Each row is a point. Each copy is the shape, with its points in the same order, turned, moved and blurred by noise. Some copies are also mirrored. Which?

Shape (8 x 2):
[[-22 -36]
 [  0  15]
 [ 16   7]
 [-32 -38]
 [ 23  27]
 [ 32  27]
 [ 19  37]
 [ 26  -6]]
Copy 1 (8 x 2):
[[-40  35]
 [ 12  18]
 [  7  -2]
 [-44  43]
 [ 27  -5]
 [ 29 -15]
 [ 35  -2]
 [ -6 -12]]
Copy 1 is: only turned
Copy 2, 8 rows:
[[  1  27]
 [  0 -30]
 [ 16 -27]
 [ -5  37]
 [ 14 -55]
 [ 13 -51]
 [ -6 -54]
 [ 26 -24]]
Copy 2 is: mirrored
Copy 3, 8 rows:
[[-33  24]
 [ 10 -13]
 [ 24   8]
 [-50  10]
 [ 36  -4]
 [ 41   3]
 [ 39 -15]
 [ 18  22]]
Copy 3 is: mirrored

Shape (9 x 3):
[[ 22 -15  28]
 [ 19  47 -22]
 [ 26 -13  51]
 [ 27  15  -9]
 [-15  35 -21]
 [  7 -22 -28]
 [-44 -18  16]
 [-23   8  35]
 [-24   7  18]]
Copy 1:
[[-19  17 -45]
 [ 54  19  -1]
 [-29  33 -55]
 [ 27   5 -17]
 [ 28  31  24]
 [  3 -28  -4]
 [-40  24  25]
 [-22  52  -3]
 [-21  35   2]]
Copy 1 is: mirrored
Copy 2, 9 rows:
[[ 48  -2   9]
 [-18  14  53]
 [ 59 -21   9]
 [ 15  18  38]
 [-31  12  21]
 [ 16  48   1]
 [  0  -3 -41]
 [  7 -27 -11]
 [ -1 -14 -10]]
Copy 2 is: only turned
Copy 3 (9 x 3):
[[ 18 -34  23]
 [-22   0 -36]
 [ 39 -44  17]
 [-16 -19  -8]
 [-11  27 -16]
 [-32  -6  33]
 [ 27  26  44]
 [ 40  10  13]
 [ 22  17  14]]
Copy 3 is: only turned

Shape:
[[  5 -56  18 -27]
 [-14 -37  17   0]
 [ -5  11   9  26]
 [-18 -41  17 -28]
 [ -3 -20 -50   9]
 [ -3  12  26   2]
 [  5  17  22 -24]
 [-11  18 -14   0]]
Copy 1 (8 x 4):
[[-13  60   3  -4]
 [-10  29 -21  -8]
 [ -2 -20 -21  14]
 [-19  39  -2 -26]
 [ 54   5  -4  -6]
 [-25  -9  -5  11]
 [-29 -10  19   5]
 [  7 -25   7  -8]]
Copy 1 is: mirrored
Copy 2:
[[ 24 -55 -21  11]
 [ 40 -21 -13   3]
 [ 15  15  17 -13]
 [ 29 -37 -35  -3]
 [ -6  10  -1  44]
 [ 12  -5   5 -36]
 [-10 -18  -5 -36]
 [-13  20  -7 -10]]
Copy 2 is: mirrored
Copy 3 (8 x 4):
[[ 22  25 -34  27]
 [ 17  24   6  22]
 [  7   7  39 -13]
 [ 14  11 -16  41]
 [-47  39   8  -1]
 [ 17 -12  22  -8]
 [ 10 -30   1  -6]
 [-19  -8  25  -3]]
Copy 3 is: only turned
Copy 4, 8 rows:
[[-19   4  58  -1]
 [-23  -1  27  21]
 [  1  24 -17  24]
 [-29 -15  38   4]
 [ 40 -25  19  37]
 [-10  25  -9   1]
 [ -7  16  -7 -24]
 [ 11   0 -19   9]]
Copy 4 is: only turned

Shape, 11 rows:
[[ -9  -4 -13 -10  -7  -2  11  11]
 [ 14  10   5 -10   5   2  13  17]
 [  5 -10   6  19 -13  15   8  11]
 [ -7 -14   0  -9  15  13 -22  -5]
 [ -3 -11  12 -10  -5  -7   3  14]
 [ -9  -4  -5   4 -12  -8   3  14]
 [-11 -12  -1  25  15 -14   4  16]
 [  3  -7   4  -4   7   4 -26  15]
 [ -5  20  12  -9   0  14  11   7]
 [  7   0   6  -8  -2   5   7  10]
 [  1  33   4   0  14   9  -2 -40]]
Copy 1, 11 rows:
[[ -1   3  -7   5 -11  -3   8 -17]
 [ -4 -25   5  -3  -9  -3  13  -9]
 [-13  -7 -12  -1   4   0  -4  16]
 [ -3  10  12 -17  -4  25  -6 -10]
 [ -8  -2  -6 -16 -19  -4   4  -9]
 [  2   2  -9  -4  -6 -13   0  -9]
 [ 10  10 -10 -20   7 -10  21   5]
 [  5  -8   1 -28  -3  15 -11 -12]
 [-21 -14  18   3   1  -8   3 -17]
 [ -9 -17   2  -3  -9   2   4  -9]
 [ -2   2  60   8   2  -1  -4   1]]
Copy 1 is: mirrored
Copy 2, 11 rows:
[[ -8  11  -6  -8  -2 -16  -8   8]
 [ -2  15   3  -6 -19  -3  -4 -19]
 [-11   5   9 -16   4   2  24   2]
 [ 28   3  -7   3   6  10  -4  13]
 [  0  -2 -13  -8 -15  -8   3   0]
 [-15  -2  -4 -14  -5  -8  -4   9]
 [ -4  -6  15 -23 -23   4  -8  23]
 [ 11   2 -14  -9  -3  21  -4   2]
 [  7   7  11 -10   1 -11  -3 -24]
 [  0   9  -1  -6  -8  -3   4  -8]
 [ 15 -17  34  21  13   1 -18 -21]]
Copy 2 is: only turned
Copy 3:
[[ 10  -8  -9   5  -2   7  -9  17]
 [  8  13   3   7  -5  -4 -25   0]
 [ 28  -8  -1  -3   6 -13  -1 -10]
 [ -5   1   7  -1  11  25  11 -11]
 [  9 -11  11  18   0   1 -10   2]
 [  7 -19  -2   0   1  -4  -8  12]
 [ -6 -14  -6   6  29 -18  -4   4]
 [ -3 -12  13  -4   9  15 -11 -17]
 [ 15  17  16  -7  -6  -2  -9  13]
 [ 12   4   4   6  -5   1 -12  -2]
 [-17  33   9 -21 -20  -8  25   1]]
Copy 3 is: mirrored

Shape, 14 rows:
[[ -2   7  58   4   8   0 -21  29  22]
 [ 14  -9  18   1   7   5 -26  16   1]
 [ 13  11  -9 -11 -23  11 -23  26  -2]
 [ -4   3  10  29  12 -20   8  -3  -5]
 [ 34  -4   2  -1   4  -8   5 -15  18]
 [ 17   3  15  10  11  10  14   9  -5]
 [  2   2  -7  20  10  10  -7 -16  -4]
 [ -1  -8  11 -12   2   2 -30  23 -11]
 [-10   7  11  25   0 -18 -29  -9  33]
 [-10   7  -4  20   1  60 -25 -12   6]
 [-12   5  -3 -13  -6  14  -7  -3  -8]
 [ 24 -11  -4   3 -45   4   2  -6  -3]
 [ -4 -25  -1 -11   1 -20  50  20  -3]
 [ 19  -6  -3  35 -22 -17 -18   6  12]]
Copy 1:
[[ 42  47  -6  10 -14 -20 -16  11  -6]
 [ 20  11   6  14 -12 -16  -3 -15  -6]
 [ 11   3  21  -3  11  -1  -7 -24 -34]
 [-10  11  -3  18  -6  -1  15  26   7]
 [  3   8 -22  11  18  -6  24 -18   8]
 [ 13  14  11   1   2 -15  29   5   3]
 [  5  -7   9  10  -1  14  14   3  15]
 [ 13   1  16   5 -13 -21 -19 -10 -13]
 [  8  21 -23  23  -6  25 -18   6   4]
 [ 47 -12  27  -8  -9  37  10  -7  12]
 [ 13 -14  15 -13  11   0  -7   2  -1]
 [ 15 -22  -7  13  25   0  23  -8 -37]
 [-23  -1 -19 -28   0 -35  30  21 -17]
 [ -1   7 -11  35  -5  17  13  -5 -28]]
Copy 1 is: mirrored
Copy 2 (14 x 9):
[[-38 -37  15  -4   1  27 -30   4  32]
 [ -1 -24  15   4   3   6  -9  21  19]
 [ 20 -19  19  12 -30   4  -2   1  10]
 [-22   0 -12  -9   5  24  17  21  -3]
 [-20 -21  18  -7   1 -12  38  17  12]
 [-11  -5  24   3  14  19  20   6   6]
 [ -7   7  -3  18   2   4  21  21  11]
 [  8 -21   7   5  -3   3 -23  12   6]
 [-29 -23 -28  -2 -23  10   9  24  29]
 [  2  22   0  46  -2   5   5   9  50]
 [ -2   7   1  16  -8  -8  -3  -5   3]
 [ 10  11  25 -23 -29 -12  20   8  17]
 [  0  -6   2 -39  24   5  22 -26 -20]
 [  3 -14  -3 -18 -27  16  24  31  22]]
Copy 2 is: mirrored

Shape, 14 rows:
[[ 30  -2  15   5 -16 -12   8  35 -18  12   2]
 [ 17  16  11 -10 -16 -29   6 -11  28  17   2]
 [-14  29  12 -11  12 -14 -11  19 -27  16  21]
 [ 21  19  31  13  19  21  -8   6 -12  18 -24]
 [ 18  29   5  36 -15 -23   5  -1 -13  24  16]
 [ -9 -18  11  -6  -3  -7 -19  -1  13   2 -23]
 [ 27 -24  23  11 -22  -3  14 -12   3  11  14]
 [-15   1 -12  -4 -21   9  26   4  16 -19 -31]
 [ 29  26 -13  31  26  -1 -18 -13 -11 -19 -29]
 [ -8 -23  32  -6  16   7  11  32  -5 -11  19]
 [ 10 -23  10   8  27 -19   7   9 -27  14  16]
 [ 38  10 -23   6 -12 -29 -26  21  15 -14  -3]
 [-18   5  20  27  -3   1  27  23  -9  11 -15]
 [ -6   3 -21  32  19  11  10  -4   2  17  18]]
Copy 1 (14 x 11):
[[ 18 -26  20 -16 -19  -3 -36   5   1  -1  22]
 [ -8   3  17   3 -21 -25  -4  33 -29  -2  24]
 [ -4 -17   3 -35  10  22   4  14  -9   7  43]
 [ -9  13  23 -36 -18  12  -4  -7  22  -2   3]
 [  1 -10  35 -17   3  10 -17  54  -7   6   7]
 [  3  11   8  14  -9  -4  12 -15 -16  19  12]
 [ 17  -8   3  18 -32   5 -15  23  -8  -8  -7]
 [ 24  14  11  13  18 -42  12   0  11  -1  16]
 [-26   1  32 -21  29  -7  -6  -7   6  10 -28]
 [  9 -22 -29   2 -14  13 -11  -4  24  12  31]
 [-14 -11  -6   9   4  37 -23   3   2 -10  21]
 [-17 -38  33  -3   7 -36 -13  -3 -24  16   5]
 [ 23  15  17   0   1   7 -12  18  32   8  31]
 [-13 -13  21  15  16  13  19  29  23 -12  10]]
Copy 1 is: mirrored
Copy 2, 14 rows:
[[-28   3  15 -16   7  13  34 -18 -10 -15 -16]
 [-13 -23 -11   8  -1   0 -14 -21 -23 -39 -15]
 [-18   8  -5 -41   6 -10 -13   5  19  -4  -5]
 [-17  31   5 -13 -26 -32  27   6 -21  -3   3]
 [-13  -5 -11 -11  15  10  13   2 -33   7 -36]
 [ -3  12  10  16 -12   8  -1   6   7 -38  13]
 [-15  -3   0  28  25   3  28 -12 -23 -17  -2]
 [ 15  -1   0  29 -29  14   7 -21  25 -14  -3]
 [  4  37  25  12 -21  -3  -8  19 -28   8 -39]
 [-43   6  19   6   2  -6  14  -9  25   7  28]
 [-44  33   1   7  23   8  -1  -3   4   3  -5]
 [ -5 -14  47  -5 -14  26  -8  -5 -24 -12 -29]
 [-19  14 -22  -2 -19  12  30   0  13   2  -2]
 [-13  20 -16   9   2  21 -18  -8 -12  27   1]]
Copy 2 is: only turned
Copy 3, 14 rows:
[[-10   0   7 -25   9 -25 -30 -23  -4 -28 -18]
 [-23  14 -11 -27 -24  10  11 -10  10 -20  -2]
 [ -7  13  25 -18  13 -11 -26  -7  47  -4   6]
 [ 37   9  23   1 -20   2 -28 -25   6 -22   0]
 [ 15  14   5 -60  -4 -26   8 -20  14  -5  -4]
 [ -3 -11 -14   6  -2  18 -17   1 -11  -4   9]
 [-11 -20  18 -35  -5  11  -4 -17 -26 -12 -20]
 [ -8  17 -10  24   5  -1  10  -1 -22   6 -31]
 [ 48  19   6   2   4 -14  22 -26 -11 -17  29]
 [-26 -11  29   4  18   4 -39 -41  -5  15  -2]
 [ -7   4  30 -30  23   2 -35 -13 -13  -3  22]
 [-18 -10 -19 -11  -1 -35  13 -19  -3 -33  26]
 [ 10  22   6 -11   8 -11 -32 -18  -5  18 -25]
 [  8  12  32 -22  -4 -19   2   7 -13  27  17]]
Copy 3 is: mirrored
Copy 4:
[[-12  10 -18 -21   4  -7  20 -29  17 -13  42]
 [  8  -3 -25  -6 -23 -20  16 -30  -6   4 -12]
 [ 17  41 -16 -28 -15   4   3   7  -3  11  32]
 [-26  11 -11  -4 -18  29  28   5 -18 -25  27]
 [ 12  22 -33  17  -7  -2  40 -24   3  14  31]
 [-14 -14  15 -19  -1 -11   8  -4 -23   5   7]
 [-14   4 -15   1  19 -33  34 -18   2 -18   5]
 [-26  -6  20  14   3   4 -19 -22   9  14  -6]
 [ 20 -15   4  27  -4  43  15  -9 -23 -15  31]
 [-23  29 -12 -35  34  -5 -11  -5 -12 -15  19]
 [ 11  33   6 -28  27  -1  31 -17 -13 -14  23]
 [ 27 -40 -19 -11   2   6   5 -31   6   4  30]
 [-39  33  -1   1   7  10  12 -23  -7  17  26]
 [  7  22  -9   6  29  27  32  -2  -2  20  -3]]
Copy 4 is: only turned

Shape, 18 rows:
[[ 48   1 -13  15  22  18   6  20 -23  -7   9  15]
 [ 10 -17  25   5  -1  -6  23  14 -17 -20  12  18]
 [ 27  -2 -39  19   2  28  19  43 -22  12  17  -3]
 [-16 -24  20  -2  17   8  28   7   2 -19   2  17]
 [ -9 -17  12 -13  12   8   8   2 -45  10  11  14]
 [ -4  25   3  -1 -17  34 -29   9  -2  -7 -23 -28]
 [ -4  13  -7 -13 -26  22 -32 -14  22   7   0   4]
 [-16  -6   9   4  39 -19  16  15  -1 -12   1  27]
 [ -9  27 -13  18 -52  10 -29  -4  -3  16 -21 -17]
 [-16   7   0 -27 -10 -20 -13 -14  23 -22  -5 -34]
 [ 26  -2 -19  19 -17  29 -11  14 -11  -3  -7  -5]
 [ 12 -25  22   6  14  -2   3  28 -21   6  28  21]
 [ -8  14  -7  -5  11 -18  10 -20  -4 -29  -9   6]
 [-16  -9  -6 -25   9 -10  16   8  -5 -44  -2  29]
 [-14 -23  -8 -15  -9 -10  -6 -32  25 -29 -30 -17]
 [  8  -1 -16  17  -1  23  -4   1  -9  15 -23  -4]
 [  2  32 -11  14 -29  37  -5 -18   4  11   4 -25]
 [ -2  19  -1 -32 -18  -8  11 -14  23  -2 -42  -9]]
Copy 1:
[[-20  -6   5  25 -11  28  -5  -1 -16  19   3  41]
 [ -3   8 -22  -1   2   4  15 -17  16  -2 -14  41]
 [-21 -28   5  32   8  48   3  21   5  21  -2  14]
 [-19  30 -27  -6   0   1  16  -3  18  -2 -32  18]
 [  2  12 -19 -22 -20  28 -10   4  30  -4  -2  23]
 [-26 -16 -18 -14  14 -17 -30   3  -7  25  16 -27]
 [ -8  -2  -1 -22  16 -17 -19  22 -27 -16   7 -22]
 [-21  31 -14  11 -21  13   8 -26  14 -18 -28   7]
 [  0 -17   5  -6  40 -17 -29   4   6  -1  33 -33]
 [  0   5  -6 -31  -4 -26  25 -17 -11   1   4 -41]
 [-26 -13   5   5  25  12 -12  11  -6  18  19  13]
 [-11  -5  -6 -10  -7  27  -2 -16  16  -7 -28  43]
 [  2  33 -17   5 -10  -5  16 -21  -6  -3  13 -10]
 [-24  26 -39  -4 -13   3  36  -8   2 -24   5   8]
 [-19  40   8 -33   8 -34  30  -3  -3   2  15 -24]
 [-20   9  15   7  10   7 -21  13  10  16  12  -5]
 [ 12  -6  -7   1  32  -3 -25  23 -18  25   9 -28]
 [ -5  10  -5   1 -11 -50  14  13   6  -6  16 -29]]
Copy 1 is: only turned
Copy 2:
[[ 10  14  -7  -8  45  -2   2  27  -2   5   9  17]
 [ 22  -9   7   0  38   9 -11  -2 -13  -2   7 -32]
 [-17  23  -2   5  38  18 -25  51   6 -19   5  13]
 [ -1 -18 -17   9  25   4 -30 -13   2  10  20 -36]
 [-20 -19  30  -9  27   3   1  -3  -6   0  23 -22]
 [ -6   7  18  26  -4   3 -25 -23  27  -3 -29  28]
 [  2  -3   1   9 -37  13 -14  -7  11  -1 -30   1]
 [ -3   5 -14  12  19 -14 -15 -16   2  10  46 -32]
 [  4   2  28  45 -32  20 -23  -6 -11 -15 -27  27]
 [ -9  10 -18   7 -25   0 -10 -60   1 -30  -9  -8]
 [  9  -3   3   7  13  13 -19  16   8 -13 -17  23]
 [  0  -9  -1  11  41   2  17  14   6  -3  18 -31]
 [  8   5  -2 -14  -4  -9 -27 -36 -13  -2  20  -7]
 [  9   5 -10 -16   3  11 -34 -23  16  -2  36 -32]
 [  9 -25 -31   2 -25  17 -29 -58  -5 -22  -5  -1]
 [ -7  -9  -4  20   6  13 -28   8  -4   1   0  25]
 [ -7  12   9   9 -15  -6 -37   1 -13  -4 -49  16]
 [-10  22  -6   5 -27  36 -23 -54 -15   7  -7   6]]
Copy 2 is: only turned

Shape:
[[ -5  26  -2 -10  30   3   0 -22   9 -16 -27  -2]
 [ -5 -16 -18  -2 -24 -34  12  18  -2  -9  18 -19]
 [-29  -9   6   2 -17 -31 -16  -4  -5   0   4   0]
 [ -4  10  40 -12  -9  -8  17  20 -25  -3 -25 -25]
 [-23  10 -12   2  32   5 -19  18  12   0   8  -4]
 [ -9   2 -19  -7  20  -5  36   2  20 -19  20 -16]
 [ -9  14 -16  33   8  32  10  23 -10   0   0 -10]
 [  4  14  -2  11  20 -15  26  -5  -8   6   6 -11]
 [  0  22 -45 -43 -28  -7   0  -1 -29   5  14  -9]
 [  3 -16  -4 -26   9  -5  16  -2 -25 -10   0  12]
 [  8   0  -5  21   2  -1  20   4  -3   0  -2   4]
 [-20   3  -2  -9  17   1   1  12  -9  -2  15  10]
 [  5  -6  -7 -27 -14  -7  14   4   1  11  22   3]
 [  1 -27 -10  10  16   7  10   1 -18   5 -17  -5]
 [  3  20  19 -25  31   9  -9 -17 -17 -33  -1   7]
 [-19 -60   6  15  11  16   9 -29  -6   9  10  -2]
 [  9  11  10  -1   2  -2 -27   8 -20 -15  13 -28]]
Copy 1:
[[-33 -25  23  20  10   3  -4 -13 -19  12  11 -14]
 [ 26  15  19  17   2   5 -12  20   2 -24 -18  29]
 [ 32  -4   6  19  -9   7  -4   5  -2   7  18  22]
 [-26   6  16  24   3  -9   9  27   8  38  -4  39]
 [-17  -5 -17  11  18   4  -5 -20  -3 -19  21   9]
 [-17   4  18   2  21  28   4  10 -17 -29 -15   0]
 [-37 -19  -8 -15  -5 -14  -2  13  13 -28   5  17]
 [-14 -17  -4   4   7   8  -7  16 -17   1 -24   6]
 [  4  -5  16  59 -29 -14  19  -9  -3 -35 -31  12]
 [-14  19  15  16 -28  13  -2  -9 -12   7 -18   8]
 [-10  -7   7 -15  -5  -8  -9  13  -8  -4 -13   6]
 [-13   8 -13  12  -8  10   8  -6  -9  -9   7  10]
 [ 12  15   9  13  -6  -1  21  -7  -4 -10 -27   9]
 [-18  -7  11 -11 -17   8 -22 -13   5   5 -13  22]
 [-37   7   5  33  -9  11   1  -5  -5  23  12 -28]
 [  8  -6   8 -35 -24  46  -7 -19  24  10  -5  11]
 [ -9   2  -7  37   3  -8 -12  11  32   4   0  -1]]
Copy 1 is: mirrored
Copy 2:
[[ 15 -11  16  28 -12  11 -20  10  -3 -25 -12  15]
 [  6  -1 -16  -9   8 -10  14   7   8  42 -10  37]
 [ 10  12 -16   5  34  -5   1  -7 -13  20 -28  11]
 [ 21 -10   9 -22   7  -6  15   2 -37 -19 -16  48]
 [ 13 -26   1   2  29  13 -29  12  16  -7  -2  13]
 [-13 -25  16   4  -7  -9  -4   7  34   8 -11  37]
 [ -2 -22  25 -20  18  30  16  26  16  -9  12   7]
 [-10 -26   0   3  -8  23  10  -2   3  -6 -18  28]
 [ 37  39 -15 -24 -23  23  -9   0  32  20 -18  28]
 [  6  13 -21   0  -2  -6   9  11  13 -23 -14  39]
 [-15  -8   1   5   3  15  20   9   0  -4   5  19]
 [ -3  -6 -10 -10  25  12  -9   5  16 -15 -13  26]
 [ -5  15 -18 -14   0  -2  -3 -16  18   6  -1  34]
 [ 11 -16 -14   5  11  -2  31  15  11 -22   0   9]
 [  0   3   1   7 -11   4 -31  27  -9 -42 -29  28]
 [-17  -6 -22   1  25 -31  29  -1  18 -27 -17 -21]
 [ 16  -9 -11 -27   0   8 -16  31 -22   2 -14  10]]
Copy 2 is: mirrored
Copy 3:
[[ 26  -9  14  -8  11   7   8  13 -18 -14  26   7]
 [-23 -26   0 -14   0 -10 -36 -21  28   6 -11  18]
 [  3 -24 -15  18 -11 -23 -23 -14  -2  -5 -13  20]
 [-10 -25 -15  -2  33   6   7 -27  -8 -14 -20 -28]
 [ -5  19  23   7   1   2 -15  -1 -20 -16  -5  26]
 [ -4  -4  41 -14   7  -3 -22  -8  22  -7  26   6]
 [  3  12  29   1  -4  37  -1 -20   2  16 -24  10]
 [  6   3   0  -2   9  18 -23 -18  13  -5  18  -4]
 [-37 -17 -17   3  22  -4  -3  22  21  43  10  28]
 [  9   3  -4 -18  18 -25  -9   1  13  14  -1  -9]
 [ 10   2   4 -12 -11  16 -12 -15  14   3  -3  -5]
 [ -1  18  11  11   5 -13 -13   2   3  -1  -8   4]
 [-28   0  -4 -10 -10 -19 -12  -1  16  13   9  -2]
 [ 22  12   0 -26   5  -6  -5 -31  -1  13  -8   9]
 [ 21   0  13   0  26 -12  -6  28 -23   1   9 -22]
 [ 28  12  16  -9 -21 -42  -7 -56  -6  26   1   1]
 [-13 -12   2   0  17   9 -36  -1 -33  13 -15  -4]]
Copy 3 is: only turned
